Each row is a point. To make a cloud, some directions were put in groups of two or more. Within a group, all points are equally far from the middle, so they leave a hole (a ring in 2 directions, a hollow ball in 3). The other directions are filled evenly. Then the cloud was stretched, turned, moved and blurred a little. How many holes are there, and how many directions does each take, smallest first?

Cloud (19 x 3):
[[ -5   2  26]
 [-43  22 -32]
 [-36  77   6]
 [ 19  57  -9]
 [-56  23  38]
 [-65  52 -17]
 [-14  58  20]
 [-42  32 -40]
 [-21  44  -6]
 [-44   0 -24]
 [-14 -50  27]
 [  6  95 -30]
 [-50  13  50]
 [-39  27  21]
 [  1 -47  -5]
 [-11 -62  11]
 [-15  51  -7]
 [-45  32  35]
 [ 13  80 -39]]
Holes: 0

Cloud (31 x 4):
[[ 18  44 -35  86]
 [ 21  -3 -28  50]
 [ 26  32  19  27]
 [ 52  17  21  40]
 [  5 -20 -25  76]
 [  0 -44  16 -52]
 [-17  11  23  20]
 [  9 -25 -56  24]
 [-14  16  23  48]
 [-52   8 -22   1]
 [-33  35 -30  24]
 [ 35  14 -95  15]
 [ -7 -35  10  12]
 [  2   4   3 -53]
 [-53   2  -1  -6]
 [-24   9 -39 -30]
 [ 30   0 -29   4]
 [ 30  -8 -27 -36]
 [ -2  15 -55   8]
 [-61  -5 -33  -1]
 [  2 -14  29   7]
 [ 32  18 -86  30]
 [ 22 -63  23   9]
 [-32  59 -35  -7]
 [ 36  18  -1  35]
 [ 52  48  27  -7]
 [-22 -61 -32  40]
 [-17  15  31  14]
 [  7  33  -9  -3]
 [-29 -22 -46  48]
 [-36 -17  -2 -28]]
Holes: 0

Cloud (51 x 6):
[[-28  23  19  39  28 -79]
 [ 95 -24   8 -18  -2  24]
 [ 26  61 -53  53  -9   4]
 [ 51  -7  -8  78  -7  18]
 [ 39  35 -32  32   0 -51]
 [  4  14 -46 -10 -55  40]
 [ 33  12   5 -55 -11 -23]
 [-32  21  21  45 -41  37]
 [  1  39 -58 -30 -28  23]
 [ 47  65  32  10 -25  19]
 [ 40 -76  -9  -8  16 -25]
 [ 79 -22   8  13  43  57]
 [ 26 -13  60  76   6 -33]
 [ 25 -87  13 -11  35  30]
 [ 48 -11  59 -18   6  74]
 [-18 -16  -2  -2 -33  69]
 [ 29 -47  -8  45  -5 -42]
 [  0 -21 -55  35  27 -24]
 [-32  16 -15  26 -40 -53]
 [  4 -58  35  -3 -44 -30]
 [  8 -46  61   4  56  36]
 [-50 -37  58  11  -7 -44]
 [ 18 -26  32  59  -3  67]
 [-68  -5   1  34 -11 -10]
 [-13 -42 -25 -51  -8  41]
 [ 65 -57  70  -8  21  15]
 [ 23 -20  20  51  42  58]
 [-48  49 -23   6  19 -47]
 [-55  -9   6  21  23  36]
 [ 35   9 -31  74 -21  35]
 [  2 -24  30 -30  -4 -69]
 [ 13  26 -37   9 -41  74]
 [ 15  66 -33  30 -10  62]
 [ 78 -36  49   0  -4  64]
 [ 73 -24 -14 -24  30  70]
 [-57  27   2  38  30 -52]
 [ 33  56 -64   1 -24  23]
 [ 22 -22 -62 -43  -4 -13]
 [-65 -15  19  22 -13 -48]
 [ 34  69  35  37 -18 -22]
 [ 36  31   0 -26  22 -47]
 [-18  -3  -6  37 -15  72]
 [ 44  29  14 -32  29  61]
 [ 33 -20  15  12  78  10]
 [ 15 -57 -44 -44  27  13]
 [-50  -8  -9  46   7  22]
 [-15 -47  25  40  43  27]
 [  3   9 -53 -17  58  -4]
 [ 30  14 -11  63  53  -4]
 [ 17 -67 -28  -1 -35   8]
 [-21   2   7  -8  70  26]]
Holes: 1 (6)

Cloud (77 x 8):
[[-26  -4  13  47 -19  29 -21   3]
 [ 27 -23  -5 -26  56 -33   4 -29]
 [-52   3  16 -13  -4 -10  13 -33]
 [-13 -20 -18   7 -32  24  -6   1]
 [-16  23 -32 -26  35   0  -4 -45]
 [ 24  49 -11 -24  30 -13 -41  -9]
 [  8 -31 -15   8  69  -9  -3 -37]
 [  0   5  53   9  49 -13 -30 -31]
 [ -2  -9 -32 -19 -15   0  38 -22]
 [ 10 -14  22  -7   8   3  -6  46]
 [ 46  12   8  -3  46 -36  28 -55]
 [ 35 -14  -3  -8 -11  31  14 -48]
 [  2  31  19 -22  -3 -19 -16 -31]
 [ 16  -8  -5  46  35 -16  -2 -56]
 [-27  23  19  26  31 -22  51   4]
 [  6  60  -4  -2  35  -5   3 -74]
 [ -1  -3 -37 -33  44  -6  -2 -65]
 [-29  14  15   3  64  -2  20  -3]
 [ 10 -17 -17 -36  10 -19  29 -58]
 [ 32  39 -36  -6  37   4 -12  -9]
 [-29  -2  -8 -42  -6   8  24 -23]
 [-29  19 -11 -26  38  20  33   8]
 [-36  -9  42 -12  10 -19  36  -9]
 [-27 -42  28  10  22 -27  28 -22]
 [-15  26 -16  -8  42  16  -9 -38]
 [ 20  40  38  11   7  38  32  -5]
 [-13  95  11 -15  -6 -28   9   8]
 [ 33  47 -25  13   3  14   9 -75]
 [ 15  52  -2 -53  19 -29 -11 -29]
 [ -7  40  18 -27  64  -8   0 -40]
 [ 37 -36   9 -24  21  22  -9 -27]
 [-59  -6  14  10  12  -2  67 -12]
 [  0  45  17   3  60 -34  31 -27]
 [ -2 -13  16  44 -12  15 -34 -28]
 [-26  15  29  -5 -34   1  10 -22]
 [ 30  11   5 -20  31  13  24  20]
 [ 43 -14   0  -6  23 -44  -6  -6]
 [-17  48  15   5 -11 -42  39 -25]
 [  3  -9  21  12 -18 -16  23 -52]
 [  5 -48 -18  -4  48  23  15 -61]
 [ 38  12   2   3   3 -11  13  -2]
 [  8  13 -17 -28 -27 -38   3 -46]
 [-31 -11 -26 -10  31   5  31 -26]
 [-27  -3 -20  -9  39 -20   3  12]
 [ 25 -35  25 -20   9 -25 -21 -51]
 [  5  40  -3 -41  75 -29  14 -38]
 [-17  -5  -3  49  33  12   0  -7]
 [ -2   9  42   7  17  23   4 -71]
 [ 16   2   5  -1 -28 -20 -11 -32]
 [ -6  -1 -29 -10 -17 -27 -32 -11]
 [-25  13   2 -16  38 -30 -20 -16]
 [ 21   7  32   7   0   2 -25 -54]
 [ 20 -10  44 -10  -1  -8  -3 -19]
 [  0 -37 -12   5  57   2  12 -41]
 [  5  46  20 -24  26  40 -11  16]
 [-47   2 -29  19  19   3  47 -13]
 [-17  37  13  -6  -1 -63  14 -21]
 [ -8  40   1 -39  51 -37  -3 -21]
 [-34  75  -1  17  22 -31  25  -1]
 [-14  -3 -21   1  51  -6   5   4]
 [ 32  26   9  10   7  39   6 -77]
 [ 12  28  -5 -45   6   0  20   8]
 [-10  38  21 -22  63   0   9 -43]
 [  2  35 -22   5  -8  13 -26 -39]
 [ 10  16   4   5  78 -17  23 -27]
 [-36  19  22   5  46 -45 -11  11]
 [  9 -12  36 -16  12 -28  -4  31]
 [-24  -8   0  53  23 -54  14 -11]
 [ 25   7  33 -16  40 -40  18 -54]
 [ 16  20  -9 -31  28   9 -16   5]
 [ 17 -17  26 -19   2  18 -36 -29]
 [-40  24  19 -14  27 -27   6  -6]
 [-35 -26  46  26 -23 -13   4 -20]
 [ 31 -21  35   4   6   3  15 -60]
 [ 21  -7 -21 -26   7 -38  23 -44]
 [ 58   8  18   7  14 -29 -22 -54]
 [-41  17  23  32  33  -1 -14  15]]
Holes: 1 (4)

Cloud (103 x 9):
[[-34 -22   1  47  -1 -27   1  -9   7]
 [ 20  28 -25  -4 -15  22 -22  31 -80]
 [ 39 -28 -19  26  23 -30 -31  27 -10]
 [ 20   4 -31 -22 -20  16  -5  44 -64]
 [ -1 -30 -20 -13  32  10 -23  55 -10]
 [ 27 -15  23   8 -38 -17 -24  42 -43]
 [-22 -10 -42  23   7 -15  10 -36 -13]
 [  5 -19  11  34 -43  -8 -24  23  10]
 [ 11 -51   8  -3  10 -28 -41   4 -25]
 [ -9 -25  27  16  19 -31  23  25 -20]
 [ 17 -12 -13  58 -21   0 -22  43   9]
 [-12   7 -65 -36 -13  18 -32  -3   8]
 [ 30  11 -39 -25  -3  48 -28 -40 -17]
 [ 11  38  33  -2 -13 -29  -9  -4  52]
 [ 25  44 -49  -9  10   2   0  35 -29]
 [ 17  22  20 -29 -41 -18 -19 -19 -35]
 [  0  45  21  51 -63 -10 -53 -18   3]
 [ 15 -18   6  50 -12 -18 -30 -34  -9]
 [ 26  34   7 -33  45  16  -3   9 -24]
 [-22  37  16   2 -37   6  -6 -10 -40]
 [  5 -26  -2 -44  -2   0 -24  25  22]
 [ 19  21 -25 -41   9  13 -15 -42 -34]
 [ 17 -57 -43  13  26  13 -29  31 -13]
 [ 13  -2  12 -31 -28  27  -9  -8  32]
 [ 19   5  33   0  18 -16  25   0  14]
 [ 29  -2  12  -7 -47 -24 -40  16 -42]
 [  5  17 -47  40 -27 -40  -5  -6 -17]
 [ -4  33   8  -6  -4  55   5   2 -16]
 [-37 -14 -24  37  -1  16 -42 -26  18]
 [-10  25 -56 -30 -25  27 -24 -70 -20]
 [-14  -5   8  25  -7 -40 -27  51 -26]
 [ 34  32  13  34  12  -1   9 -24  -9]
 [ -3 -39   9  20 -45  -4  -9 -17 -18]
 [ 14   2  -6   1  14 -13 -62  -5   4]
 [ 17  -8   9  45 -18  22 -28 -33 -43]
 [  2  11 -39   7  18   7  -6 -24 -57]
 [ 49  40  -6  25 -51   4  -3 -23 -27]
 [  4 -12   4 -16  16  14  30  12  31]
 [ -2  65  21   8 -80   8 -54  -2  -2]
 [-16  22 -18 -51   4  21   5   6 -22]
 [ 10  21 -26  18  48  14  -8 -24  -9]
 [ 25  -4 -19  15  16  15 -15 -44 -61]
 [  9  58  30  10 -24  17 -43  30  21]
 [-33  23  -5 -23 -36  12 -43  18  10]
 [  1  -6 -54  15 -29 -37  -8 -21 -32]
 [  4  48 -47 -26  -7  13 -42 -43  34]
 [ 25  24  40  42 -31 -29 -32  29  21]
 [ 14  31   3 -33 -31  25  -4 -37  45]
 [ 21  14 -29   1  31  23  -5 -35 -50]
 [  9 -15  20  46 -30 -27 -25  -9  10]
 [ 35   9 -25 -43   4  -3  14  38 -22]
 [ 35  46  38  -7   2  12   8  14 -46]
 [ 35  24 -29 -52 -56  -6 -10  21 -22]
 [ 11  27  -3  41   6  14 -42 -11  28]
 [-20  10 -48 -38  10 -21  -4 -12   5]
 [ 15 -20  -1 -43 -26  12 -50  -8 -15]
 [  9   4  39  24   8 -23   4 -22  10]
 [-34  16  16  15 -11 -36 -15  12 -26]
 [ -1  35   4  51  16  18 -25  11  22]
 [ 30 -34 -36  -8  19  40  18  -1   2]
 [-40  -7 -42  31 -23 -26 -54 -47 -14]
 [-32 -14  -8  50  -4 -11 -18   4  23]
 [-24   3  37  49  32 -11   1  30 -23]
 [ 10  73  17 -13 -43  -2   2 -40  13]
 [  5  29 -23  13  30 -23 -19  45 -15]
 [ 47  55  26 -18 -24 -23  13  24 -11]
 [  8 -67 -45  25   2  16 -32  15 -48]
 [  5  16 -37  -8  37  33 -26 -28  13]
 [-16   8 -26  40 -54  15 -33   9   4]
 [  7 -24 -16  -2   9   6  -8 -27  52]
 [ 10  29 -20 -48  20  31 -32  -6   0]
 [ 14   9 -11  48 -15 -27  23   9 -15]
 [ 58  19 -15 -29  10  -2 -18  49   6]
 [ 15 -33 -36  -9 -43 -19 -34   7 -50]
 [ -7  18  -2  28 -29 -19 -50  48 -50]
 [ 31   5  -8  33 -61   1 -32 -30 -23]
 [ 34  21  46  44 -39  -9 -25  22 -36]
 [  4  51 -28  18 -48  22 -16 -44 -28]
 [ -3 -16 -29  15  36 -18 -26  41 -11]
 [ 17  46  -6  64   5 -16 -23 -11 -14]
 [-18 -41  15 -17 -41 -19 -32   1  -4]
 [ 20  30 -38 -27 -10   2 -17 -59  41]
 [ 16  23  32 -24  13 -20 -11  12  34]
 [ 32  18  18 -30  -6  -2 -27  38  26]
 [ -5  28  23 -22 -32  16 -55   1   9]
 [-33  -2  -5  38 -59  -4 -23  -6 -17]
 [-16  47  -5   4 -45 -45 -15  18 -34]
 [-21   9  25  44  39  -5  15  25  -4]
 [-17  33  -4 -14  -5  17  25   7  15]
 [ 21   0 -35 -21   2 -38 -14 -34  16]
 [ 15  34  17  -6 -56  31 -26 -21  -3]
 [ 13  44 -36  -5  17   3 -18 -35   0]
 [ -7   4  13  35 -27  -6 -24 -62 -16]
 [ 16  32  35 -18 -10   6  10 -21 -23]
 [-14  29 -37  38   5 -22 -19 -24  -6]
 [ 39  24  -2   3 -46  10  25  16 -17]
 [ 14  19 -17  16 -95  -6 -13  -1  -7]
 [-10   6 -39  15  -4  42 -46 -23   8]
 [ -9 -55 -44  31   6  30 -33   1 -59]
 [ 26  55  -1   4 -10  20   7 -36   6]
 [-31   8  28  -3  42   0 -23  13  11]
 [ 12   4  14   0 -75  -1 -20 -21  -6]
 [ 24  48   8   2 -21  51  -4 -13 -13]]
Holes: 3 (2, 2, 3)

Cloud (99 x 9):
[[ 53   7 -35   4  32  16  -6 -64   2]
 [ 26 -29  -6 -23  33  77  38 -29  27]
 [-20  28 -35  13 -26 -19 -33 -39 -44]
 [-35 -46  18   0 -81  28  -9  -7  35]
 [-11 -68  48  28   7  34  13 -15 -23]
 [ 31  41 -25 -32  12  38  17  35  -6]
 [-27 -10  -5  61 -26  23 -45 -18  15]
 [-25  -6  22  32 -49 -39  12 -22  -4]
 [-95  16  21  12 -44 -32 -27 -18  25]
 [  7 -59  25  13  -8  44 -45  17  24]
 [  8 -21   3  30 -21  39 -43 -31  56]
 [ 12  23  30   9  -3 -20   8  12 -46]
 [ 24  21 -39 -68  39  64 -12 -43  16]
 [ -1  22   1 -62 -60   8 -15 -34  35]
 [ 44  27  -3  -3 -26  51  21 -15 -46]
 [-30  48 -48  23   1 -51 -43 -41  28]
 [  2 -22  -2   5  -3  66  49 -44 -12]
 [-56   4  -9  14 -27  27 -51 -23  30]
 [ 18  36 -14 -40  12  64  28 -23  50]
 [-20  10 -26  51  -7 -42   2  11 -68]
 [-48  22  -7  -5 -11  66  16  25 -25]
 [ 19  69 -20  11  37  -6  14 -13  21]
 [-53  24  10 -68 -29 -15 -34  23  61]
 [ 19  -5  -9  -5  13  94 -13 -34  22]
 [-25  45 -34  10 -50 -38   2  -1 -64]
 [-43 -15 -18  53  57   2  -6 -21   0]
 [-13  26 -12  28  76  14  -9 -11 -41]
 [  2  70 -25   3 -24   5 -24   5   7]
 [  5   2   0  -6   5   1  55  18 -43]
 [-62 -41  50  76 -25  21 -13   8  -4]
 [-19 -32  16  41  27 -48 -62 -25  47]
 [  9  -7 -32  26  59  22 -21 -18  44]
 [  9  17  23  22  44  -1 -22  19   5]
 [ 15 -40  11  79  -5  -7  -1 -26 -31]
 [-73  61 -45  -7   1 -22   5   3   7]
 [ 51  -9 -10 -13  44  59  17   3  33]
 [-40 -50  16   5 -37  28 -24 -16 -31]
 [  2 -44   0  19  56  51  15 -30 -39]
 [ 29   2  19 -43 -49   4  -2   8  55]
 [-39  27  56  -2   5  -3   5  -8  -2]
 [-17  50 -31 -59 -29 -16  20  36  36]
 [-44 -44  26  50 -43 -18 -13  -9 -39]
 [ 25 -36  -3   8  76   7  -2 -44   7]
 [ -8  11 -35  70  60  13   7 -29 -44]
 [-12 -31 -22  29 -26 -16 -27  16  48]
 [ -8 -36  -1  10 -24  -9  30  22 -30]
 [ 23 -24 -19 -15  23  61  40 -18  37]
 [  7   6  25 -71 -18  20 -35 -19  12]
 [-16  -5  13  53 -42  -2  22  55  -4]
 [ 16 -19  56   7   7  13   9  -7 -24]
 [ 36  63 -38 -54 -17  -6  11 -18 -11]
 [ -6 -43  -9 -30  29  32 -30 -13  72]
 [-53  21 -36  -7  18  -2  20 -15 -59]
 [  5 -12  38  22 -27  64 -31   9   9]
 [ 13 -44  17 -16 -38  11 -29 -44  46]
 [-32 -27  18 -23   4  45 -14 -31  85]
 [ 14 -19 -34  29 -30  57   4 -19 -36]
 [-48  25 -53 -26 -16  28   4   6   9]
 [  1   4 -44  47  69 -16 -17 -37 -25]
 [ -2  36  17 -37 -25 -23 -20  30  57]
 [-36 -10  17 -40 -95  -2  -6   8  36]
 [  1 -11  14  88  17 -19  -7  15 -45]
 [ 30 -26  -5   5   8 -30 -36 -46  26]
 [-67   7  26  33 -77  28  -4  32 -16]
 [-41  11  -4 -42  32 -11  -3 -61  27]
 [-39 -33  16   9   1  49 -34  19   8]
 [ -6  45 -56  18  -3 -21 -13 -25 -63]
 [ 12   8  10 -42   0  30  43  32 -37]
 [-17 -10 -11  78 -11 -32 -31 -16 -45]
 [ 15 -25  -8 -25 -30   0 -62  -4  54]
 [-51 -10   6  79 -62 -14 -11  17   0]
 [-48  18  32 -25  17 -19 -21 -50  42]
 [-78  -7  12  15 -14 -58 -32  14  34]
 [  7   4 -23 -10  33  41  11 -30  73]
 [ 65   5 -21 -18  31  51  15   2  20]
 [ -1  45 -35 -76 -28 -14  23  26   6]
 [  9  59 -53   7  54 -36 -31 -38 -13]
 [  2  30 -35 -43 -42 -45   2 -19  16]
 [ -4  -5  40   6  13  67 -15 -27  51]
 [ -8  36 -14 -27 -55  10 -19 -13 -47]
 [ 47 -17  13  18 -36  43  20   5  28]
 [-19  11   9  48 -15 -28 -34   4 -61]
 [-27  18 -17 -29 -33 -66   0   4  -9]
 [-58  -4  24 -34 -81   0 -24   5  66]
 [-34 -19  -3 -17 -36  53  40 -28  -4]
 [-55 -47  38  76 -16 -10 -28 -22 -15]
 [-16  38 -45  36  -3 -21 -48 -17  15]
 [-23  16 -26 -21 -32 -71 -15 -12   1]
 [ 31 -17  39  -6 -36  63 -16  13   5]
 [-26   9  -3 -44 -57 -50 -27  -7   7]
 [-13  -2  50  49  19   1 -13  17 -34]
 [ 16  58 -23 -16  77 -22 -10 -27  -3]
 [ -3  -2  52   9 -46  54  -4  34   1]
 [ 24  63 -22  31  35 -20 -13 -12 -12]
 [-29   7 -41 -66  -4  12   7 -11  53]
 [-51 -21  16   8 -11 -59  -7  -6   3]
 [  9 -20  41 -43   5  49   6 -45  21]
 [  3  57  -3  29  10 -35  30   7   0]
 [-27 -26 -24 -46   4  21  -1  -8  57]]
Holes: 3 (2, 3, 4)
